Each row of a before or after table is a point. One or more steps were done to the points. Then noise was added and the rows were shuffled. The steps act on columns, c1 being the first. Name the steps. A step turns or swaps two columns, mirrors them in a line or flattens them onto one, adds a multiple of one to another, or multiplies or shifts one. Angles are multiples of 10 degrees, from the lower column toward the higher: turns from -170 to 170, lines from 10 to 170 but not 90. Use the fewest steps. Two steps may share a column if one is a turn and the other turns, adds or multiplies; they go together, in the order done. Otherwise the lowest column goes first.

Before, 10 rows:
[[-0.43 -0.44  0.13]
 [ 0.00  0.32 -0.16]
 [ 0.27 -0.08 -0.53]
 [ 0.08 -0.08 -0.43]
 [-0.35 -0.51  0.24]
 [ 0.20 -0.03 -0.40]
 [-0.13  0.19 -0.11]
 [-0.54  0.23 -0.36]
 [-0.17 -0.12 -0.34]
 [ 0.42 -0.15 -0.50]]
After:
[[ 0.00  0.71 -0.16]
 [ 0.28  0.31 -0.53]
 [-0.13  0.58 -0.10]
 [ 0.10  0.30 -0.43]
 [ 0.20  0.36 -0.41]
 [-0.35 -0.10  0.25]
 [-0.48 -0.07  0.13]
 [ 0.43  0.27 -0.48]
 [-0.55  0.63 -0.35]
 [-0.18  0.29 -0.35]]
Steps: shift c2 by 0.40

Before:
[[ 0.47 -0.02  0.19  0.24  0.52  0.24  0.27  0.25]
 [ 0.08  0.20 -0.46 -0.03  0.11 -0.55  0.07  0.23]
 [-0.10 -0.15  0.12  0.17 -0.18 -0.24  0.08  0.23]
 [-0.32 -0.19  0.08 -0.43  0.36  0.00 -0.17 -0.03]
 [-0.02  0.14 -0.44 -0.03 -0.15  0.06 -0.09 -0.81]
 [-0.01 -0.59 -0.04  0.01  0.39  0.20 -0.32  0.05]
 [ 0.40  0.08 -0.05 -0.09 -0.31  0.14 -0.14  0.00]
 [-0.03 -0.01  0.41  0.25  0.48  0.28 -0.50  0.16]
 [-0.71 -0.17 -0.82 -0.17 -0.71  0.20  0.02  0.10]]
After (9 x 8):
[[-0.45 -0.21  0.08 -0.41  0.35 -0.13 -0.05 -0.16]
 [ 0.23  0.22 -0.44  0.14  0.10 -0.52  0.23  0.07]
 [-0.05 -0.03  0.41  0.15  0.49  0.37  0.16 -0.51]
 [ 0.08  0.14 -0.45 -0.05 -0.15  0.05 -0.81 -0.10]
 [ 0.44  0.09 -0.05 -0.14 -0.31  0.09  0.00 -0.12]
 [-0.20 -0.14  0.11  0.23 -0.20 -0.15  0.23  0.07]
 [ 0.51 -0.04  0.21  0.14  0.54  0.29  0.26  0.26]
 [-0.42 -0.57 -0.05 -0.07  0.36  0.18  0.06 -0.31]
 [-0.82 -0.17 -0.84 -0.23 -0.70  0.14  0.11 -0.01]]
Steps: add 0.7 times c2 to c1; turn c4 and c6 by 20 degrees; swap c7 and c8

Before:
[[ 0.16 -0.36  0.20  0.30 -0.30  0.26 -0.51 -0.49 -0.22  0.06 -0.27  0.40]
 [-0.01 -0.40 -0.10 -0.20  0.25 -0.22 -0.26 -0.25 -0.21  0.19 -0.01 -0.21]
 [-0.14 -0.32 -0.11  0.45 -0.02  0.23 -0.43 -0.22  0.45  0.47  0.36  0.05]
 [-0.26 -0.22  0.35  0.24 -0.23  0.17  0.40 -0.03  0.17 -0.13  0.43  0.52]
 [ 0.07 -0.12 -0.28  0.09 -0.05  0.28 -0.34  0.40  0.44 -0.16  0.10 -0.26]
 [ 0.51  0.05  0.22 -0.40 -0.45  0.04 -0.01  0.21 -0.01  0.04  0.22 -0.15]
 [ 0.01 -0.12 -0.28  0.32  0.34 -0.27  0.35  0.53  0.22 -0.18  0.00 -0.01]
 [-0.09 -0.36  0.54  0.49  0.40 -0.36  0.04  0.16  0.22 -0.27 -0.17 -0.08]]
After, 8 rows:
[[-0.41 -0.89  0.22  0.06 -0.27  0.44 -0.29 -0.33 -0.35  0.06 -0.28  0.39]
 [-0.37  0.12  0.22 -0.31 -0.45 -0.22  0.30 -0.01  0.23  0.02  0.22 -0.16]
 [ 0.45 -0.56  0.35  0.32 -0.23  0.04  0.12 -0.18  0.00 -0.16  0.43  0.53]
 [ 0.22 -0.28 -0.27  0.36  0.36 -0.48  0.23  0.34 -0.04 -0.19  0.00 -0.02]
 [-0.20 -0.80 -0.11  0.62  0.00  0.15 -0.42 -0.26  0.07  0.45  0.36  0.06]
 [ 0.09 -0.92  0.58  0.51  0.37 -0.07 -0.02  0.40 -0.15 -0.29 -0.17 -0.11]
 [-0.16 -0.99 -0.11 -0.28  0.25  0.28 -0.20  0.19 -0.07  0.20 -0.04 -0.21]
 [-0.29 -0.32 -0.28  0.36 -0.05 -0.43 -0.24 -0.23  0.29 -0.17  0.08 -0.28]]
Steps: mirror c1 and c7 in the line at 70 degrees; multiply c2 by 2.5; turn c4 and c9 by -40 degrees; mirror c6 and c8 in the line at 130 degrees
